Each row is a point. Any point is a mix of the corners, with weights that add up to 1. It lies inside the corners' shape when no weight is negative. Say inside or outside, and name the corners with a negative weight.

Corners:
(1): [-4.9 -0.4]
(2): [-3.1 -2.6]
(3): [5.1 7.0]
Points:
[-4.4 -0.3] => inside
[-5.8 -1.5] => outside (3)
[-3.8  1.0] => outside (2)
[-0.5  2.7] => inside
[-4.3 -3.1] => outside (3)

Corners:
(1): [-4.0 -2.6  4.1  3.8]
(2): [-3.6 -3.9 -0.9  2.2]
(3): [ 4.1  6.6 -0.7 -9.1]
(4): [-0.9  0.7 -0.6  5.6]
(5): [ 1.0 -4.8  2.2  1.1]
Points:
[-1.1 -3.3  1.5  1.5] => inside
[ 1.4  2.5 -0.2 -4.4] => inside
[  4.5   5.2  -1.1 -10.5] => outside (1, 4)
[ 1.1  0.8 -0.4 -0.1] => outside (1)

Corners:
(1): [-8.1 -4.5 -6.9 -2.9 -4.7  3.9 -3.2 -4.3]
(2): [-4.2 -2.6  2.6 -4.0 -2.0  5.1 -3.0 -2.0]
(3): [-5.3  2.1  5.5 -0.1 -4.7 -1.5 -4.5  6.4]
(4): [ 5.8 -2.5 -1.7  0.3 -1.2  1.6 -2.7 -2.7]
(5): [ 0.5 -2.0 -3.1  7.4  0.6  6.4  4.4 -1.0]
(6): [-2.4  4.7  1.0 -5.4  0.3  1.9  2.7  1.1]
(7): [-4.2 11.8  6.4  2.1  3.4 -3.0 -3.5  6.6]
(8): [ 3.0 -6.8  0.6 -5.0 12.5  5.5  8.9 -1.0]
(9): [ 1.1 -4.6  1.7 -0.9  0.8 -2.9  0.8 -4.2]
Points:
[-4.4 -2.6 -0.1  0.2  0.0  2.5 -0.7 -0.3] => outside (4, 6)
[-2.5 -2.0  1.3 -1.4 -0.6  3.0 -2.1 -1.2] => outside (6)
[-0.7  7.9  3.2  0.2  0.5 -1.1 -0.7  1.0] => outside (1, 3, 8)
[-0.3 -5.3 -2.9  0.0 -2.4  5.3 -2.1 -1.7] => outside (6, 7, 9)
[-1.9 -7.5  0.1 -1.3  2.4  2.1  2.5 -2.6] => outside (4, 6, 7)
[-2.9 -1.1  2.1 -5.4  3.9  1.6  2.0  0.5] => outside (4, 5)
[-2.9  1.1  1.2 -1.4 -0.8  1.8 -1.4  1.7] => outside (9)

Corners:
(1): [ 7.7 -6.5 -4.6 -3.1 -8.1  7.4 -2.7 -0.5  5.9 -0.6  5.1 -4.7]
(2): [ 1.4 -1.6  3.2  6.0  2.0  5.3 -0.5  0.3 -3.4  4.4  4.0  3.4]
(3): [ 1.5  1.1 -4.8  2.0 -9.1 -2.8 -3.8 -2.3 -5.0 -6.9 -8.0  5.6]
(4): [-2.2 -2.3  2.6 -3.8 -6.3  0.6  1.2 -1.9  0.9 -1.2 -4.1  2.5]
(5): [-0.2 -3.2 -4.9 -1.3  2.1  1.1  4.5  4.8 -7.7  2.1  5.7 -3.0]
(6): [-1.4  7.3  1.7 -1.2  4.1 -5.8  0.1  0.6  3.6  4.5  2.6  2.5]
(7): [ 0.3 -4.3  8.5  0.8 -6.6 -2.8 -3.5  2.0  1.8 -9.0  1.9  1.2]
(8): [ 7.6 -8.2  0.4 -7.1  1.4 -1.9  1.8 -2.9  2.7 -3.2 -8.7 -0.9]
(9): [ 3.2  5.4  0.6 -2.3  2.3  2.8 -3.7 -6.1 -4.4 -0.7 -5.0  6.6]
(10): [  0.4  -7.0   3.8 -10.3 -11.6  -8.9  -7.1   3.1  -3.7   1.1  -4.3  10.6]
(11): [-2.1 -4.5 -7.2 -0.6  3.4  3.0  2.2 -2.1  3.6 -6.7  2.6 -1.4]
(12): [-4.2 -1.2 -2.3 -2.4 -3.1 -3.5 -5.2  6.1 -2.6  0.5 -1.4 -1.6]
(13): [-3.6  9.7  3.0  5.2  6.4  5.3  0.0  3.7  1.5 -0.9  3.3  8.7]
Points:
[ 2.2 -1.2  3.2 -0.5  1.1  3.7  1.7  3.4  1.6  2.3  4.9  1.5] => outside (3, 9, 11, 12)
[ 0.2 -0.5  2.3 -1.4 -1.0 -2.1 -0.9  1.8 -3.3 -0.1 -1.8  3.5] => outside (1, 11)
[ 1.8 -4.1 -0.6 -3.9 -3.6 -1.6 -1.8 -0.6 -0.6 -1.3 -2.1  1.9] => outside (13)
[ 2.0 -2.1 -1.2 -2.2 -3.3  0.4 -0.6  0.3  1.5  0.8  0.9  2.4] => outside (7, 9, 12)
[-0.1 -2.1 -0.9 -3.6 -3.3 -0.5 -0.7 -0.5  0.9 -2.7 -2.0  1.4] => outside (2)
[-0.6  0.1  0.2 -0.9 -2.0 -0.3 -2.0  0.8 -1.2 -0.9 -1.4  2.4] => inside
[-1.9  1.7 -1.2 -0.1  2.4  1.8 -0.4  1.4 -2.1 -1.1 -1.6  5.6] => outside (1, 6, 7)
[-0.3  5.1  2.2  1.5 -1.6  2.6 -1.2  0.6 -1.1  4.3  2.5  6.1] => outside (7, 8, 11, 12)
[ 1.0 -1.7 -0.3 -2.6 -2.0 -0.5 -1.4  0.3 -1.4  0.5 -1.5  2.9] => outside (7)
